Each row is a point. A path goes straight from each point to the next, and from the last back to the first. The post is the endless flat space through its rows: a point in 2 columns, a line in 3, a plane in 4, and so on, so that a path can go around it. How many times does the path go around the post? Going back the other way cancels.

Post (1 x 2):
[[ 1 11]]
Path (21 x 2):
[[ 11  68]
 [ 50  36]
 [ 17  -2]
 [  5  -5]
 [-47 -18]
 [-22  18]
 [  0  42]
 [-23  42]
 [-22   2]
 [-23 -12]
 [-46  36]
 [ -8  29]
 [ 16  38]
 [ 22  33]
 [ -6  45]
 [-36  19]
 [-25  53]
 [ 26  71]
 [  2  53]
 [-38  42]
 [-40  24]]
Times around: 1

Post (8 x 9):
[[  -3   -9  -17   14  -19   -4  -19   32   58]
 [  -9   -8   -6  -60   30   30   37    9   28]
 [  26    3   15   48   -9  -14   19  -18  -35]
 [  17   -1  -67   57  -19  -44   33   31   57]
 [  38   -5  -24   33   16   10  -35  -88 -107]
 [  16   -5  -14   24   13   -9   13  -18   84]
 [  10  -11  -44   33  -74  -31   35   -8   50]
 [  -2   -3  -21  -15  -29  -68   18   18   53]]
Path (21 x 9):
[[  4 -43 -32 -28 -37   4 -13  13  78]
 [ 60  -7 -41   2  -1 -21  58   6  73]
 [ 29   9 -37  -6 -20 -16 -13 -20  -6]
 [-23  16 -62  20 -19 -24   0  50  27]
 [-33  -2   8  20 -31  -9  22 -36  26]
 [-17  28 -60  52  32 -37  46  -1  41]
 [-10 -23 -12  12 -18 -15 -22 -21   5]
 [-19   4 -20  21 -37 -26  12   3  44]
 [ 13  32 -17  48 -22 -19 -15  -9  17]
 [ 38  17  -7  21   7 -26  -7  12  20]
 [ 36 -29 -23 -12 -36 -27  -3 -22  11]
 [ 32 -26 -27  19   1 -27 -17 -22   4]
 [ 25  -6 -41  14 -24 -30   1  22  25]
 [ 45  24 -23  56   3 -69 -20 -65 -10]
 [-14  13 -43  21 -44 -41 -19 -68  78]
 [-38 -10  -1  19 -49   4  88  49  24]
 [-15 -55   3 -21 -32 -13 -21 -33  10]
 [ 33 -41  -3  43 -13 -38  29 -11 -32]
 [-39 -36 -33   4 -35  -9  75 -12  70]
 [-11  11  12  -7   6 -21  55 -16   0]
 [ -7 -20 -66   7 -22 -43  40   5  56]]
Times around: 1

Post (17 x 18):
[[ 22  -8  44  35  -6  52   2   9 -84   6   5   3 -18 -13  28  39  17 -61]
 [ -1 -12  26   3  55 -32 -10 -56  14 -16  17  33 -17   1  23   4  -3  35]
 [ 41  44  11 -42  21  -8 -28  33  -2  32  61  11  92  65  63  20  33  14]
 [-21  13  15 -69  51  26 -26 -43 -72  -7  -2  42 -14  15  52 -14 -22 -14]
 [-15 -31  11  -4 -46 -25  37  33 -87 -34   7  10  -4   2   4   5  31  27]
 [  3  25 -49   9 -14   1  22  36 -60  47  55 -24 -10   7  45  42  -1  -6]
 [ -4  -2 -38  25 -35 -31 -35   3  -7  28  60 -35   0  -5 -38 -31 -28 -13]
 [ 44 -48  -8 -21  23  21 -33  39 -23 -44  57 -20 -35  -7  56 -66 -61  39]
 [-26  22 -10  24  34 -50  11 -13 -24  24  80  45 -24  65 -53  28 -43  -8]
 [  2   5  -6  23  71 -40 -15 -33 -27  14  13 -38  71 -25  47  33 -48 -50]
 [ 14   4  57 -19  26  -4  63 -67 -45  24 -21  56  53 -56 -22  -4 -38  22]
 [-11   7 -11 -25  31   7  19 -24  14 -24  76  43 -21  42 -42  98 -54   3]
 [ -2 -24  18 -12 -34  -5  34 -13 -22  10 -37 -37  10  62  45 -16 -41  41]
 [ 45 -17 -61   3  23  22   2  18 -73  16  -5 -21  60 -39 -34 -30 -16  37]
 [  5 -39 -18  40 -38  43  30 -58 -11 -37  48  56  40  49  12  70 -37  -8]
 [ 45 -14  25  -8 -37  18  42  60  -3  -3 -51  66 -26 -19  25  -2 -44  18]
 [-18  -2  -5  -6  35 -39  23 -13 -12  23  47 -20  -6  31  -9 -38  12 -42]]
Path (20 x 18):
[[ 21  -7 -38  42  11  13  20  -7 -73  52  54  37  14   0   3  -9 -57 -31]
 [ 49 -17  21  17  -5 -27  19 -14 -47  -7  35  31  21 -47  44  19 -15   1]
 [ 23  44 -16  11   3   3 -12 -50 -15  -4  12  15  43  34 -43  71 -30 -37]
 [-20  14  37   5  28 -14  23  -9 -76 -32 -12  12  29  11 -38  25 -19   9]
 [-33  21  -5  -9  22  13  -1 -24   1  43  37  15   8  25 -51   4 -29  15]
 [ -8  10  -4  -7   9  10  10  -8  26  69  22 -11  -9  45   2 -33 -10  22]
 [ -1  22   5  13  50  70  -6 -29 -22  37  49  40  29  32   7 -47 -46  14]
 [ 41  -4  30  44   4  38  48  26  -1  -5  26  71  20 -43  24  -2 -43 -25]
 [-26 -49 -22  40  -1  25   0 -51  10 -21   8  23 -59   4 -29 -13 -62 -34]
 [ 21  -1  12 -52 -36  -1  49  34  -6  35  64   5  54  22  10  19  14   5]
 [ 30 -31   7  -4 -21 -18  82 -52 -72  20  33  18  66  16  17  15  26 -24]
 [ -5  -9 -46  -4  12 -22  25 -28 -25  49 -16 -38  47  23 -13  16 -25   3]
 [ -5 -21  30   8  26 -13 -11  26 -13  36   2  38  14  -6  35   6 -53  19]
 [-15 -13  27 -24  12  -2 -26  41 -34 -30  53  67  25  11   0  -9 -35  25]
 [ 29 -22 -24  -5   5  28  -7  24 -10  27  77  25  14   3  53  12   5  16]
 [ 24   5  30  15  31 -40   2 -31 -26  29  20   3  18  32  24  42  11 -33]
 [ 33  -9 -48 -21 -14  33  -5   3 -71 -12  35  17 -70  74 -33  -6 -20  10]
 [ 25  27  14  14  -8  26 -37  10 -30 -13  -5  29   0  49  26  42 -25  46]
 [-27  -2 -54 -21 -16  66  21  25 -17   0  35  -6 -37  40   9  -9 -19 -24]
 [ 18 -24  20  46  27  -7 -21  47 -46   5  23  66  41  21  23  -4  23  24]]
Times around: 2

Post (17 x 18):
[[ -10   -1   30    8   16   25  -17   -7   30   29   37   10  -22  -12
    13   21  -26  -17]
 [  37  -23    3   10   24  -81   40    0    5   -2   -6    5  -28  -13
    14  -17    2  -34]
 [  14   31  -13    0   34    9  -16  -31  -26   -1   35   42   10  -48
   -40    4  -12    5]
 [ -10   21  -33  -52   33  -53    0  -38  -37   24  -35  -35   12  -32
    -2  -28   27    3]
 [ -21  -27    6  -18   -7  -10   -7   13   40  -12   16    8  -15   -8
    34   -6   31   -5]
 [   2   10   -9  -12    5    2    4   10    5    0   42   -5  -40   27
    10  -41   21   29]
 [  -5  -29    2   -5   41   14   23   -6  -10   17   33   30   -3   -7
    25    5    8   -6]
 [  -4   12  -13  -21   27   -7   36   17   19    8   25  -18    6  -16
    -5   26    1   10]
 [  19  -18  -28  -10   -4    9    8  -10   -5   14  -72   -4   16  -12
    32  -25   31   37]
 [  10   39  -28  -18   43  -35   18  -21   31   13   25  -32   16   15
   -20   -9   13  -33]
 [ -30  -16  -37  -11    3    2   60  -32   31   -3  -17    0  -22   19
    -3    3   -2    0]
 [  -4   -1    6   27   23   -3   59   31  -38   -7   17    7  -17   46
    31   -2  -71  -63]
 [  -2  -36   39   35   34  -18   24   24  -58   -6  -86   31   15   57
    -4   -1  -52   -2]
 [ -33  -25  -14   35  -14    4   67   -9    9   31   37    9    2   -8
     0   14   -5  -12]
 [  35   40   69   59   11   65  -25  -68 -121  -68   12  -21  -30   13
   -50   15  -22    6]
 [  -4   39    5    6    6    6   -8   -4    0    6   59   28  -23   16
    26   12   24  -12]
 [ -11   11   31  -54   13    3   35   -5   40   -3   -7   25   37  -11
     8    8   13   14]]
Path (19 x 18):
[[ -49  -13   42  -24  -25   22   14  -23  -33  -23   -3    3    7   15
    -2   62    1    6]
 [  27   41    2  -23   16    8   20  -88  -49  -30   18   18   21  -18
   -10  -21   32   13]
 [   3   21  -38  -10   59  -38   35   -6   47   71    7  -29    6  -29
   -24   13  -12   29]
 [ -51   -6  -32   45   29    2   29  -31   11   26   12  -22  -43   16
   -11   19   25  -22]
 [  21    8  -47   13    4   28   -6  -26   46   24  -32   19    5   14
   -14    9   26   -3]
 [ -54  -23   16  -74   24  -13   21   18   -1    3   31   54    4   29
    -3   -8   45   30]
 [ -48    7  -14  -22   38  -52  -11  -22   31   34  -10   44   14   24
   -36  -22    5  -31]
 [ -17    2   58  -10   11  -83  -12   -2  -17   -5    0  -32  -36  -17
   -24  -24   20   22]
 [  12  -49   22   -9   42   42  -14  -25  -16   -2  -67  -11  -22   23
    33  -14   19   70]
 [ -14  -13  -56   -4   44  -29   60    3  -36   -6   24   28   19   17
   -13  -19  -53  -47]
 [ -25  -17  -38  -32  -27    3   16  -23   30   31  -22    5  -54   23
    -2  -13   31   25]
 [ -13   -5   62  -10   31   10   -2   32  -19  -19  -38   28   -2   46
     8  -22  -16  -35]
 [ -13   31   24  -64   81   15   67    1  -28  -22  -31   64   33   33
    -8  -21  -32    9]
 [ -43  -11    0    6   39  -17   14   -4  -31  -32   26  -11    8  -15
   -39    4  -36   -7]
 [  13  -40    7   24  -26   57   15  -50  -24   26  -50    0   -1    4
    81    8   -5  -20]
 [  43   51   -9    4    0   21   -1  -14   -3    4   14   31   30    8
     3   38   -6  -33]
 [  32  -45   31  -19   24   54   54   44    6  -43    5   11  -15   14
    41   -5    9   29]
 [ -47   11 -109    2   58    0   13  -45   71   66   22   65  -20   22
   -13  -13  -12  -52]
 [  14    6    2    3   26  -58  -70   -3   -1   26   12  -55  -64  -30
    -1   13  -11  -53]]
Times around: 1

Post (17 x 18):
[[-32  18  21 -36 -58   2  16  19  -5   9  22  49 -63 -49  -5 -59 -54  -1]
 [  7 -40  20  50  18  16  45 -45 -30 -32  20 -25   3  36  -6 -20  53  53]
 [  3   7 -33 -15  69 -10 -16 -38   5  36 -14  -1 -24  31  30  31 -26 -48]
 [ 38  20  16 -35 -35 -44  14 -19  26 -19   6  25  -9 -44 -34 -47 -23 -52]
 [ -5 -23 -13  -6  15  32  10  19 -39 -18  -7 -42 -15   2 -52   0  38  20]
 [ 17 -32   6 -14 -16 -21 -12  14 -55 -76  30  37   4  55 -23  -5  75  41]
 [-12 -29  54 -18  37 -14  31 -17 -36  -3   9 -38  14 -12 -26  48  52  38]
 [-12 -17 -22 -15  58  -9   2   9  36  15  30  -6   7 -13   5   1 -97 -21]
 [-14  -6 -13   3 -25 -54  32  40  49  10 -16  69 -42  -8 -42 -26 -23 -21]
 [ -7  26   1  -7 -34 -44  62  28 -20   0  38  17   0  27 -12 -53 -11 -47]
 [-15   5  -2  44  54 -50  -8  33  10  11  23 -36 -47 -16   3   6 -57 -38]
 [-10 -29  26 -15  88   3 -28   2  42  32  17 -46 -55  68  -5   4 -24   6]
 [  9 -10 -19 -19  13 -29  26  -9 -15 -22  18 -42  -6   8   4 -23  66  80]
 [-13 -11  -6 -29 -78 -52  58   1 -12 -60   4  31 -66  36 -33 -37 -51  11]
 [ 62  -6  -7   2  33  -6 -14   8  55  39  47   1 -40  45  -3  48 -48  -3]
 [ 15 -19  28  20  34  -8 -17  34  66  25 -28 -46  12  14  47  36 -37 -18]
 [ 11 -12  21   1 -31 -21 -23  -5 -41  17  11  -4  28   5 -48 -23  13  66]]
Path (17 x 18):
[[  40  -12    6  -51   30   32  -50   -8   -7    8   19   -8    4  -36
    29  -30  -39   97]
 [  18   33   39   10   -2   22  -12   16  -12  -27  -32  -38  -44  -14
   -16  -24   19   34]
 [  41  -24  -58    7   25  -39   53  -10   38   -8  -15   14  -25   65
     2  -21   11   28]
 [  -5  -47  -40  -11   13  -40   40   19    1    6   16    5  -10  -46
   -16   17  -21   22]
 [  11  -28  -47   37  -25  -30   -7    1   24   28   -2   39   18   30
   -50  -28   18    8]
 [  33    3   14   36   14  -22   51  -72   62   -1   66   -9   37   -2
   -12  -22  -18  -38]
 [  46  -26   30  -11    2  -52    3  -89   34   20   44  -36  -37    9
    -6   11   68   53]
 [ -47  -60   23  -46   40  -11   13   15  -40   18  -20  -30  -59  -22
   -12   24   26    0]
 [  26  -51    2   20   56  -74    1    3   35   16  -83   70   -6   59
   -19   12   43   -6]
 [  66  -37   55   25  -15  -10   13   23    2   30   43   40  -41   38
   -42   39   33   26]
 [ -11  -51   26  -32   10  -18   32    2   14   -4  -17  -15  -62    2
   -11  -13    2  -52]
 [  25    7   11  -26   -2  -16   49  -13   25  -27   76  -19   -6    7
    37   17  -12  -15]
 [  26   22  -29  -24   25  -44   11  -30    5   18   23  -17   -3   54
   -35    8  -53  -28]
 [  26   24  -18   42   37    0   -8   12   61   -3   18   -4  -35  -14
     2  -21   -2   37]
 [ -20   56    7 -100   39   -4   -1   -9  -15   31   83  -26  -22    7
   -85    3  -46  -65]
 [  11  -23  -48  -23  -26  -57    8   11   14  -12   12    6  -22  -26
    13    5   23   11]
 [  26  -25  -48  -16   31  -29   49   12  -43   24   34    1    1   -2
   -27   53    5  -23]]
Times around: 0
